Each row is a point. Each copy is the shape, with its points in the same order, turned, moved and blurred by noise. Say if it was mirrored as well.

Shape (6 x 2):
[[-28  31]
 [  0 -17]
 [-18 -12]
 [  6  19]
 [ 33 -35]
 [-31  14]]
Copy 1, 6 rows:
[[ 24 -14]
 [-34  -5]
 [-27 -22]
 [  3  13]
 [-60  21]
 [  4 -23]]
Copy 1 is: mirrored
Copy 2 (6 x 2):
[[-46  -5]
 [  9  -8]
 [ -6 -19]
 [-19  18]
 [ 41  11]
 [-35 -18]]
Copy 2 is: only turned
Copy 3:
[[ -3 -52]
 [-17   0]
 [-30 -12]
 [ 14 -19]
 [ -2  36]
 [-18 -43]]
Copy 3 is: mirrored
Copy 4:
[[ -5  41]
 [ -9 -15]
 [-19   0]
 [ 18  12]
 [ 11 -48]
 [-15  27]]
Copy 4 is: only turned

Shape:
[[ 14  27 -24]
 [-23  26  -3]
 [-10 -10 -14]
 [ -7 -40  21]
 [-25 -25  43]
 [ 38 -32   3]
 [-12  31  28]
 [-17 -15 -33]
 [-36  21 -24]]
Copy 1:
[[-21 -14  34]
 [-42   4   2]
 [-17 -19  -4]
 [ 11   0 -37]
 [-11  20 -50]
 [ 36  -6   0]
 [-31  29   8]
 [-17 -41  -6]
 [-60 -19   1]]
Copy 1 is: mirrored
Copy 2, 9 rows:
[[ 33  36  -1]
 [-18  45   3]
 [ -9   9 -22]
 [-35 -24 -10]
 [-52 -10   8]
 [  9 -38  -1]
 [-22  27  38]
 [  3  16 -43]
 [-12  57 -18]]
Copy 2 is: only turned

Shape, 11 rows:
[[-27 -20   5   3  -2  14]
 [ 19   9  12   3 -30  -5]
 [  0   9   3   2  33  22]
 [ 20  19  -3  -5 -16 -31]
 [  8 -17 -11  -2  29  19]
 [ 32  23  -7 -25 -33  -7]
 [ -4 -20  -5  -1  21  38]
 [-28 -10  18 -17  -4   8]
 [  3   9   6   0  13  36]
 [ 15  22   6 -34 -40 -29]
 [-22   6 -18  -1  -8   8]]
Copy 1:
[[ -9  24  -8  28  -6   0]
 [  3 -32   0   5 -25  16]
 [ 27   9 -16   9  25   6]
 [ -1 -36   5 -23 -12   4]
 [ 13  -2 -28  21  21 -12]
 [ 15 -36 -19 -20 -38   4]
 [ 13  15 -33  36  14  -3]
 [  7  24   7  21 -19  -5]
 [ 28  10 -24  16   6  17]
 [  9 -29   9 -23 -48  -4]
 [ -9  17 -19  -6  -9   3]]
Copy 1 is: mirrored
Copy 2 (11 x 6):
[[-33   3   6   0 -14   1]
 [ 14  -2 -13  18   6 -31]
 [-23   0 -25 -15  21  18]
 [ 33  10  -7  -6  15 -24]
 [-17 -13   0  -9  21  29]
 [ 48 -10 -15  15   7 -15]
 [-30 -10  -6   2   6  31]
 [-20 -10  -7 -14 -25 -18]
 [-20  -4 -30   3   4  18]
 [ 52 -15  -8  -4 -13 -32]
 [ -2  20  -9  -5 -16  12]]
Copy 2 is: mirrored
Copy 3 (11 x 6):
[[-12 -22 -10   8 -20   0]
 [ 25  26 -30   3   2  11]
 [ -5   5  14  35  11  -2]
 [ 19  31 -23 -20  29  14]
 [ 11 -22  11  21  15  -6]
 [ 47  38 -16 -15  13   6]
 [ 12 -27  13  30  -8  -8]
 [-13   5 -10  -4 -21 -17]
 [ 15  12  14  34  -5  -2]
 [ 26  48 -28 -39   9  -3]
 [  0   0   5 -10  -8  22]]
Copy 3 is: only turned
Copy 4:
[[-22  -7   1   3  -8 -19]
 [ 10  33  19  -9   7  16]
 [ 25 -24  -7  10   0 -11]
 [ 30  47  12  -7   8  -3]
 [ 18 -20   6   5 -29 -26]
 [ 28  49  26  15 -10  16]
 [ -1 -33  -2   9 -21 -14]
 [-16  -3  20  22   9 -21]
 [ 14 -23   4  15  -5   7]
 [ 19  60  36  14  10   4]
 [ -9  18 -18  18  -6 -11]]
Copy 4 is: mirrored
